Every row gives one point. Examples show where two turns around zero, p and q, send a point. Write where each new point lands after one turn and then the other. Backwards means that the second turn is done in reverse. Each puzzle has new turns, and all numbers are rounded.

Turn p:
[14 -2] => [-4 14]
[18 -2] => [-5 17]
[23 23] => [-30  12]
[-55 -20] => [ 40 -43]
Turn q:
[36 33] => [ 25 -42]
[-24  -7] => [-2 25]
[-12 -25] => [-22  17]
Where do these land?
q, then p: [-15 -27] => [-10 -29]
p, then q: [  7 -22] => [ 11 -20]
p, then q backwards: [-28  34] => [ 42 -12]
p, then q backwards: [36 16] => [-20 -34]

Turn p:
[16 10 38  5] => [16 11 38  3]
[-14  20  53 -30] => [-28   7  59   4]
[-23  22 -25 -21] => [-39  14 -19   3]
[-32   5 -13 -16] => [-35  -7 -11   9]
[  8 -26 -43  -5] => [  3 -15 -42 -24]
[ 14 -17  22  35] => [ 41 -12  13  13]
[ 31 -15 -31  33] => [ 43   2 -36  -8]
Turn q:
[ 28 -26  -4  26] => [  8 -43  -3  16]
[ -3  41  20 -36] => [ -7  31  14 -47]
[-35   0  23 -31] => [-18  36 -28 -18]
[  8 -37 -52  -1] => [ 50  -8 -15  37]
[-28   6  21 -12] => [-23  24 -13 -10]
[ 1 30 -4 18] => [-10   3  33   3]
[ 29 -14  -5  36] => [  2 -43  12  18]
Where do these land?
q, then p backwards: [-33 -29   6  18] => [-35  16 -25  12]
q, then p: [  8  35 -20   9] => [10  6 40  5]
p, then q backwards: [  9 -42   0  22] => [ 40 -24 -12  -4]
q, then p: [-23  31  29  -5] => [-42   8  13  18]
q, then p: [ -5 -37 -12 -12] => [ 18   9 -34  -9]
p, then q: [ 43  42  -3 -32] => [ -4  42  27 -46]

Turn p:
[ 52 -19  32  33  36   6  -7  -6] => [ 39 -49  35  -4  36  -6 -11  -6]
[ -9  33 -29 -38 -26 -15  23 -27] => [-10  43 -13 -22 -30 -19  41   8]
[-16  19  13  28  19  -7 -21 -14] => [ -6 -11  -8  22  20 -37 -10  -9]
[ -7 -18   7  26 -27   4 -16 -32] => [ 21   5  -7  19  -6  -5  -4 -47]
[ 10 -20  -4  57  29   3  49 -21] => [ 13 -63 -27 -23  24  -1  25 -30]
[ -5 -13 -22 -40   9   7 -42  47] => [-30  28  21 -11  -5  25 -53  27]
[-23  20  12 -58  -1   3  24 -17] => [-29  11  17   5 -45 -11  37  22]
[  0   6 -25   0 -48  30   5  41] => [ -8  42 -16   4  17  56   7   1]
[ -2  -9  16  -7   8 -29 -15  30] => [ 10  -7  -4  10  -8   1 -32  32]
Turn q:
[ 51  17  -2 -32  14   1 -11   2] => [ 16 -17 -33  -3 -19  29  10 -36]
[-64  -7   7  -8 -11  -9 -15   3] => [-51   4  33  -2  -3 -17 -22  15]
[-43  11  16  18 -33  -3 -28  -3] => [-31  38  37   1  -5   7 -19  14]
[ 62 -26 -20  12  11  -3  -8   5] => [ 60 -28 -13   4 -13  22   4   5]
[-33   1  28   8  -8 -33  18   5] => [-19  23   7 -32  -6 -34 -10  14]
[-58  -4  55  13 -14   4  -3 -13] => [-43  32  49 -34  15 -13   8  11]
[-13  22  11  37  30  25   1  45] => [ -4   9 -17 -19  58  22 -28  16]
[ 25  -6 -36 -17  26 -15  -2 -38] => [ 30 -31   0  26 -15 -19   0 -39]
[-35 -22  20  -7  -7  23   4  25] => [-38 -10  11 -14  16   5  10  33]
[ 52  10 -40 -10  -6  -3  20  13] => [ 34 -10 -52  28 -16   6   7  -1]
[ 55   3 -39 -14  -2  13  24 -43] => [ 45 -11 -21  45 -11  -8  40 -31]
Where do these land?
q, then p backwards: [-10 -15  -2 -41  16   7 -33 -36] => [-12 -31  22  -6  20  40   5 -32]
p, then q backwards: [ 22 -25  12  20 -36 -27  -7 -24] => [ 49   7 -15  18  11 -25  -2 -23]
q, then p: [-13  -5  -7 -25  25 -23 -42  13] => [  0  14  17  22 -27   5 -31 -35]
p, then q backwards: [-25 -17  29 -28 -30 -10  41 -25] => [ 39 -17  -9 -43 -42  -9  -2 -19]
p, then q: [-9 27 -2 50 20 31  8 17] => [  9 -38  13  -2  44 -31 -20  -9]
q, then p: [ 12  36  22 -19 -39 -16  26  12] => [-21  46 -31 -13   0  -4  33   9]
q, then p: [ 19 -23 -25  26  21 -13  14 -33] => [ 55 -19  11 -19   8  -9  -7   8]
q, then p: [30 -6 -3 44 35 29 17 30] => [-12 -23  38 -50  30  10 -17  17]
p, then q: [-27  27 -23 -26 -12  23 -23  45] => [-44  23  -4   9  41  15 -36  -5]

Turn p:
[ 24   0 -10 -15 -13  10 -17  58  -7 -39  14] => [-24  17  33  20  17  33  17  29 -16 -20 -33]
[ -1   9 -13  14  -4   6  -2 -15  -1  21 -37] => [ 20   8 -13   7 -16 -13  -6 -29  12  10 -16]
[ 23   5  -8 -18  -9   6  11  16  -9  -5 -18] => [  6  18   7  -3  -7  -4  15   9   4 -19 -27]
[-10 -14  -4 -10 -29  -9 -14 -16   0   6   5] => [ -6 -22 -21  16  -4  -2  24   0   3   4   5]
[ 21  28  12 -24  14  21  -7 -17   0  10   8] => [  1  23 -17 -24  -5  -9   4  -4 -39  -8   0]
[-11   1   2 -23   8 -76  -2   4 -11  20  -9] => [ -9 -10 -10   4 -30 -33  -6  55  21  36   0]
[-31  19 -10  -6  15 -16   8 -16  19   7   3] => [ -9  -1   9 -16 -18 -14   2 -10   3  33  23]
[  1  17   2  15 -32  20  30 -11  18  24   6] => [ 45 -12   2 -15 -14  16  21 -22  -4  -2  11]
[  4 -61  24  -7   2  21 -13  31   1 -53   5] => [-49 -24  10   3  42  29 -11  10  15 -47 -19]
[  8  -2   1  13  15 -16 -14  -2  20  15   8] => [ -1   7 -18  -4  -2  18 -17   8   3  22   9]
[ 14  -4  -5  63   8   4   6 -17  -5 -44  -9] => [  6  15  16  35  -3  19 -43 -25  18 -32  27]
[-61   9  29  17   7  21   8 -12 -15  25  14] => [ 18 -47  14 -13  21 -28 -16 -28 -24  24  18]
[ 19  -7 -21 -17  18   8   3  -3 -11  13  11] => [  2  30 -12  -9  22 -11  13   8   2   1   1]
Turn q:
[-24 -16  -8   1 -10   2   0  -1  20 -13  33] => [ -6 -22 -19 -12   3  36  -6  16   0   5   5]
[ 21   3 -30 -21  11 -25  -7   4 -18 -22 -16] => [ -3   2  -3  29 -18 -14   3   4 -33 -28 -21]
[ 12  46  34  -5  16  24  -9  -3  20 -30  -3] => [ 24  -8  -4   8  18 -37 -39  22  35  -8  -2]
[  3   8 -23 -25  21  27  -5 -27   8  17  17] => [ 24 -13 -26  30  -7  11  19 -12  28  -3  -2]
[-18  -1 -31 -25  15  13   7 -33 -38  20 -12] => [ 23  28   0  24 -18  26  34 -17  12 -12 -27]
[-22   9 -32 -15  -4  18  12 -17  21  37   1] => [ 10   6 -12  19 -19  24  36   9  28  13  22]
[ 30 -26  -3  40 -44  -8  16 -19  15  15  36] => [-41 -28  15   7  47  26  13 -18 -10  22  29]
[ 11 -22  31  17   0 -11 -28  17  10  12 -20] => [-29   3   2 -27 -11 -27 -20 -26  -1   8  11]
[  7  -1 -25  27  -5 -29   4  24  -9 -17 -12] => [-29  -2  11  -5   0 -15  15  22 -35  -3 -14]
[ 19  -5  28 -26 -13 -35   1   5  -6  17 -12] => [  3  21  10   1  -4 -11 -16 -26 -26 -18  34]
[-17   3  21  -1 -10  25  -3  21  10 -32 -11] => [  7  -1   7 -13  -8  -3 -40  25   9  20 -11]
[ 23  10 -17  20  11  -2  17  37 -31 -13   2] => [ 10  -7  11  -3  15 -28  19  12 -38  12 -28]
[-11 -22  33  36  23   8  14   4  20   8 -13] => [ -7 -20  27 -47  -5 -11   1  -9  27   6   5]
[-34  13  22 -23  -8  -6 -21 -13 -22   3  10] => [ 14  40 -23 -11   7  21 -20  -4   8 -15  -2]
Where do these land?
q, then p: [ 21 -24  24  -1 -17  22  10  26 -13 -20   5] => [  3  -6 -47   7  14 -20 -17   8 -13   5 -18]
p, then q backwards: [-16  15  18  19 -10  -5  -4   2  31 -13  13] => [ -2 -40  -1 -12 -16  -1  17   2  18  -3   3]
q, then p backwards: [ 49  23 -23  10  28 -13  12 -15   2 -18 -27] => [-20  -3  -2 -16 -29  -1   5   3 -57 -29 -14]
q, then p backwards: [ 20  -2   8 -15  -7  23 -26 -14  -9 -25  -2] => [ -2  -9   4  30   8   1 -25   5 -14  -1 -31]
p, then q: [ 49 -18   4  -1   4 -15 -19 -14   9 -15  15] => [  4  -8 -23   8   0   0   6  44  -2  25 -28]
q, then p: [ -2  49 -48  -1  -5 -16  -3  -7 -14  37   9] => [39 31 57 -6 -7  0 -5  3 16  7 23]
q, then p: [-26   7 -42  15 -14 -26   3  15  12  -8  14] => [ 11  -5  48  -2  29 -10  17   2   7   5 -20]
p, then q backwards: [ 11 -18 -26  17 -11  -4  12 -14  -1  -6  27] => [ -3  22  -1 -11 -11  -3  15 -26  14  26  12]
q, then p: [-19 -19   4   8  40 -19  -4  16  -8  -1  23] => [-24  13   0  -5   0 -25  33   5  19 -26 -12]
p, then q: [-26 -12  14 -12 -12  61   0  22  -2  23 -15] => [ 13  -2  38  13 -36   1   2 -37  15 -36 -17]
q, then p backwards: [-19  16  30  -9 -12   8  16 -15   7 -11 -12] => [ 14  -5  -4  27  21 -13  28  15  -1  -8   3]
p, then q backwards: [-21  -3  30  17 -12  -8  10  -9  -8  11 -42] => [ 19 -17  13 -16  37  25 -11   4  16 -22  -7]
p, then q: [-22 -13   7 -48  28  -9  -8   7  -5  44  -8] => [ 10  21  -8  -4 -51  -2  31  -7 -25 -21  26]

Turn p:
[ -7 -12  49 -36 -46  10 -30  20  -5  50  -9 -24 -26 -26] => [-17 -37 -54  25 -23 -22  51  38 -25  23  20 -13   1  10]
[ 41 -31  43 -29 -14  13  -8   0 -16 -28 -37  19  42  51] => [ 48 -18  30 -17 -13   1  14  42  22  69 -37  15  -7  -7]
[ 17  16 -25  28  16  25  -9  -1  10  11  -5  35 -23  12] => [ 18  20   0  11  29  -2 -19  17  20 -27  26  22 -12 -17]
[-13  28 -14  26 -26  32  36   9 -35  20  10   0 -26 -20] => [-28  17 -20  39   8 -48 -17 -20   5  -9   8  -6 -38  -5]
[ 36   0  14 -31 -38  49 -17  31  19 -14   3 -11  32 -18] => [ 47 -16 -26  41  -6 -11  -4   1 -18  56  -1  -3  32 -14]
[-33  -3  40  -1  36 -34  -8  10 -28  21 -30  40 -28 -27] => [-13 -32   9 -12 -45   1  30  24  -7 -57   3  10 -43 -18]
[ -7  20   7  34 -40 -42  17  19  11 -23  16  23 -31 -33] => [-30 -26 -11   0   1  14 -11 -36  12  -7  30 -41 -25 -49]
[-22 -26 -23  36  31 -38  25  18 -21 -19 -19 -42 -17   2] => [-16   4 -18 -48 -29   3 -19 -38  35 -31 -16  -7 -15  36]
[ 41  30  11  23  27 -18  30  13   6  33  33 -11  -5 -12] => [ 16 -14  10   3  28   0  -2 -40 -24 -11  44   1 -37  31]
[-21  18  35 -13   9  -2 -29 -13  47 -39 -15   3  38  38] => [  8  17  18  -8 -20  75  -6  26 -19  36 -17  16  14 -16]
[-30 -15 -35 -26 -41   6  22   5  47 -34 -27 -25  29  18] => [-20  -3 -24  20   8  39 -21 -13  27  33 -59  -4  46   2]
[-21 -47 -18  41  18  -3  20  10 -11  22 -19  21  24  21] => [ 23  15   2  -9   9   5  -1  14  35 -39 -45 -26 -30  22]
[ -5  29 -33 -21  29   1  -6 -18  14   8  45   3 -41  29] => [-27  25  -2 -25  52  -1  -4  -5 -29 -20  19  42  15  -7]
[  4 -26 -17 -27  34  19   2 -50  -5 -17  44 -19 -11  -2] => [ -2  42  23 -23  13 -24  35 -27 -13  -6  -4  22  46   7]
[ 18  -7  17  -8 -47  17 -16 -26  -8   1 -17 -21   4 -30] => [ -8  -6   1  31 -25 -22  19  12  15  37  21 -21  26   4]
[-28  -2 -29  11  35 -42 -27 -23 -23 -22  35  -2  12   3] => [-18  25  33 -56  -6   1 -19  -5 -24 -36  -5 -21  21  -1]
[ 30  28 -23  -9  19   7  -1  -5  -3  29  -7  11  26  -4] => [ 19 -13  29  25  20 -10 -24  12 -13 -12  10  16   5  23]
Turn q:
[  9 -20   6   8 -33  13   2  37 -28  -9  24 -14 -31  -6] => [ 39  36  15  10 -17 -15 -11 -17 -21  -5   9  18 -21 -23]
[  8  29 -19 -23  -7  -5 -23  44 -18 -15  -5 -31 -48  13] => [  1   6  37   8   7 -56   2  21 -32 -30   5  11 -22 -27]
[-23  16  26  37  23 -62  18 -17  28 -10 -14  33  43 -41] => [-20 -25 -53 -15  -1  12  13 -18  28  -3  16  11  88   8]
[ -7  16  -1 -30 -40   2   9 -18  -2  10  45 -23 -19   8] => [-14  15  25  30  14   0  17 -16  14  16  27  25 -40 -13]
[ 27  -1 -17 -19 -15  34  20  24  13 -15  22 -53   4 -11] => [ 35  14  56  12  -5 -24  22 -20  24  -4  -6 -14 -21   6]
[ 19  -6  -7  -1 -34  15  32 -12  32 -22   3   4  -1  39] => [ 11   4  18  -1  24  18  44 -26 -28  25  -7  -8 -14  17]
[-51 -10  28  19  44   9 -19 -31  48   2 -29  55   9 -29] => [-32   7 -51 -28  43  39 -41   1  19 -18  -2 -29  49  29]
[ -9   0 -20  54  23 -17 -22 -46  26  24 -16  22  19 -28] => [-26 -40 -21 -44   1  17 -39  -8  19  30  20 -20  38   9]
[-41  15   3  28   1  -9  27 -24 -10  17 -59  21  31 -33] => [-36   3 -54 -16  -4 -11  -7  -8  25  34 -34 -17  47 -15]
[ 26  13  18   1  23  24  22 -40  23  -9  -2  -5 -13  36] => [-31  -4  30 -25   7  33  23 -13 -11  -5 -24   5 -15  34]
[ 15  10  14  -7 -20  10   3  37  14  40  18 -19  11  32] => [ -3   2  33  59 -23   2   3  -8 -23   5   5 -15  -5  10]
[ 58   5  -2 -45 -24  15  -9  20 -22   8  14   9 -17  -8] => [ 25  33  40  14 -15  -7  11  51  -8  16  11  21 -19   7]
[-30  17  28  70  27  -9  -4 -33  -5  -5 -13  40  36 -20] => [-22 -26 -51 -26  -1  20 -41 -29  11  13 -22  24  57  19]
[ -2 -38   6 -30  50  -8 -18   5 -39  12   1 -17 -22   3] => [  0   0 -12 -10 -34  10 -13  36  10 -52  -1  -5 -40 -18]
[-10 -42  11 -20   2 -30 -70   9 -36  -9 -32 -19   3  -6] => [ 27 -22 -12   2   1  16 -29  50   1 -32  -8  -3   0 -71]
[  4  23 -31 -19  -6  34  17   3   3 -21  34   8  28  35] => [ 18 -17   7  25  23 -18  22  -9   1  18 -15   9 -36  49]
[  9 -27 -43 -23 -14 -15  14  44 -26   3  10 -10 -32  17] => [ 30  12  -4   6 -23 -37  23  13 -29  -7  26 -15 -46 -20]
Where do these land?
q, then p: [-65 -44  10  12  15  63  11 -29  23  23  -3   3  25 -11] => [-17  54 -22  13  -4  28 -18  24  16  -2  32  44  56  39]
p, then q: [ 45   9   5 -19   8  10  -7   5 -20 -14 -18 -17   7  36] => [ -8   3  -4  27 -17  26  -3  42 -27   8  27  -8   4  13]
p, then q: [ 43  21  56 -13  14 -27  32 -23  19  20  -3 -35 -43 -15] => [-17  30 -35   4 -11  46  13 -40  -8  15  27  13 -57  35]
q, then p: [ 21  17 -18   7 -24 -12   1  38  -1   8 -30  30   0 -18] => [  4 -36  12  -6   5 -12 -27   5 -27   3  -5 -31 -19  31]
q, then p backwards: [-11  -7 -66  22  18  28 -23 -12 -18 -40  -8  19  19  -2] => [ 40 -24 -17  -4  -7 -17   6  62 -32   9   5  -4   8  41]
p, then q: [ -4  -6 -27 -22   9 -49 -15   6  15  27  34  21 -18 -20] => [ 39  -9 -28 -13  -1   4  17  -1  39 -41 -23   8 -24  -1]
p, then q: [ -4  -2  -4  37  -3 -10 -42  22  30  16  -5 -36  15  30] => [ 15 -21  41  29   7 -29 -14  13 -13  -2 -11 -15 -44  21]
q, then p: [  1 -45 -11  16 -22   3   4  18 -17   5   1 -17 -15  -8] => [-11 -14   4  14  -2 -29   3 -10  -2  15  45  -6  20   3]
q, then p: [-19 -16  48 -21  10  37 -26 -14   5   0 -13  32  18 -14] => [ 36  26 -19  19 -14  19 -47  24  -1  -6   4  35   9   0]
q, then p: [ -5  -5   0 -22  15 -24 -11  39 -35 -27 -18 -20  41 -26] => [ 34 -45   2   1  -3  24 -25 -29  39   4   4 -29  18  -7]
q, then p: [ 34  39  14   7 -43  -2   3 -22 -16 -61  -2 -12  23  -1] => [ 35 -37  50  31   3  10  34  14  16 -22 -15  13 -36  -4]
p, then q: [  7  18 -12 -43   2 -71 -10 -22 -27  74   0   3  16 -16] => [ 37  -4 -52  27 -21  31  11 -24 -22 -68 -27   5 -30 -31]
p, then q: [ -9 -23  -2  30 -18  -4  75 -23  48 -25  34  42   0  39] => [-70  27  27 -56   8   7 -12  -7  42 -28 -30 -26  14  35]
q, then p backwards: [ -3  33 -25  -9  10  36 -11  27   4  11  39   7 -27 -13] => [ 24  31 -23  28  12  16  10 -16 -44  30   0 -15   4   5]
q, then p: [-10 -15  26  54  21  30  24  -6 -23 -12   1   3 -25  44] => [-40  14  25   2 -18 -39  -2  43  33  14  -6  30  19 -19]
p, then q: [-21  26   5 -35 -14 -10  -5  -5  13  -7  -8 -24 -34  -6] => [  5   4 -51  16  13  -7 -19 -12  15  22   5 -11 -17   2]
